Each row is a point. A path goes straight from each point to the next, and from the last back to the first. The post is the endless flat space through its rows: a point in 2 columns, a line in 3, a plane in 4, and so on, so that a path can go around it. Count how often the path circles the post. Going back the other way cancels.

Post, one row:
-1; -7
Path:
-14; -78
49; -18
42; 42
-1; 46
-14; 23
17; 52
30; 57
-5; 23
-53; 9
-35; -33
-26; 68
-12; 50
-20; 4
-19; -25
19; -63
53; -30
11; 37
46; 47
34; -32
-20; -75
-23; -89
13; -49
50; 18
-1; 69
-20; 7
-36; -29
Times around: 2

Post (3 x 4):
-64; -19; 36; -39
-28; 20; 27; 6
48; 17; -25; 37
Path:
-5; 54; 40; 34
-54; 34; 35; -28
-79; 17; 19; -13
-15; -27; -13; -2
-21; -8; 10; 35
-90; 55; 26; 36
-34; -10; -53; -44
-19; 17; 31; -42
21; 30; 57; 7
-48; -5; 45; -1
-36; 7; 25; 17
0; 29; -32; 24
-59; 36; 30; -30
21; 45; 19; 29
51; 1; 23; 42
0; -9; 10; 33
-38; -53; -50; -14
-74; -47; 5; -73
-43; 5; 14; -70
-28; -19; 34; -27
-77; -55; 51; -61
-17; 8; -8; 41
-31; 34; 5; 20
-10; 11; -10; 5
5; -63; -27; -13
-13; 4; 33; 31
13; 12; 21; 19
32; 95; 12; 50
-87; 14; 15; -44
-30; 10; -4; 15
32; -53; -33; 27
22; 22; 45; 40
Times around: 1

Post, 7 rows:
-10; 7; -20; 22; -2; -12; -25; -34
23; -13; 14; 41; -14; -27; 14; -18
11; 16; 16; 12; -9; 13; 16; 35
-20; -14; 12; -20; 5; 53; 16; 16
-1; 5; -21; 1; 36; 31; 36; -28
23; -11; -13; -17; -6; -12; -45; 3
4; -18; -2; -13; -35; 5; -6; 43
Path:
-17; 19; 1; -11; -4; -5; -8; 25
3; 37; -63; 21; 22; -14; 13; 5
15; -21; 26; 64; 12; 13; 10; -12
-20; 35; -67; -28; -5; 21; -30; -5
62; 10; -33; 1; -20; -51; 14; 16
-3; -20; -16; -24; -25; 7; 33; 50
9; -19; 11; 7; 56; 19; 4; -57
-8; -28; 18; 5; -17; 38; -31; 21
22; 7; -50; -2; -9; -7; -54; -39
-32; 12; -11; -13; -52; 17; 9; 27
-9; 14; 6; -5; -12; -5; -37; 23
-45; 15; -48; 52; -6; -4; 59; 33
-23; -18; -37; 2; -6; 14; 10; 21
56; 2; -27; 16; 1; -12; -2; -2
27; 32; -66; -28; -49; -19; -30; 3
-16; 4; -5; -14; -36; 5; 29; 43
-40; -3; 1; -1; 16; 17; -25; -5
-25; -72; 26; 33; 26; 60; 24; -18
10; 22; -41; 39; 45; 31; 41; -7
39; -14; -6; 0; -2; -3; 0; -17
-27; -15; 88; -33; -16; 95; 58; 9
9; -50; -1; -37; -14; -21; -32; 0
3; -75; 13; 6; 1; -2; 25; -33
2; -43; -17; 44; -7; 13; 18; 26
67; 8; 11; 5; 1; 17; -29; 2
61; -29; 14; 14; -33; -16; -7; -16
47; -5; 22; -56; -5; 16; 30; 4
Times around: 5
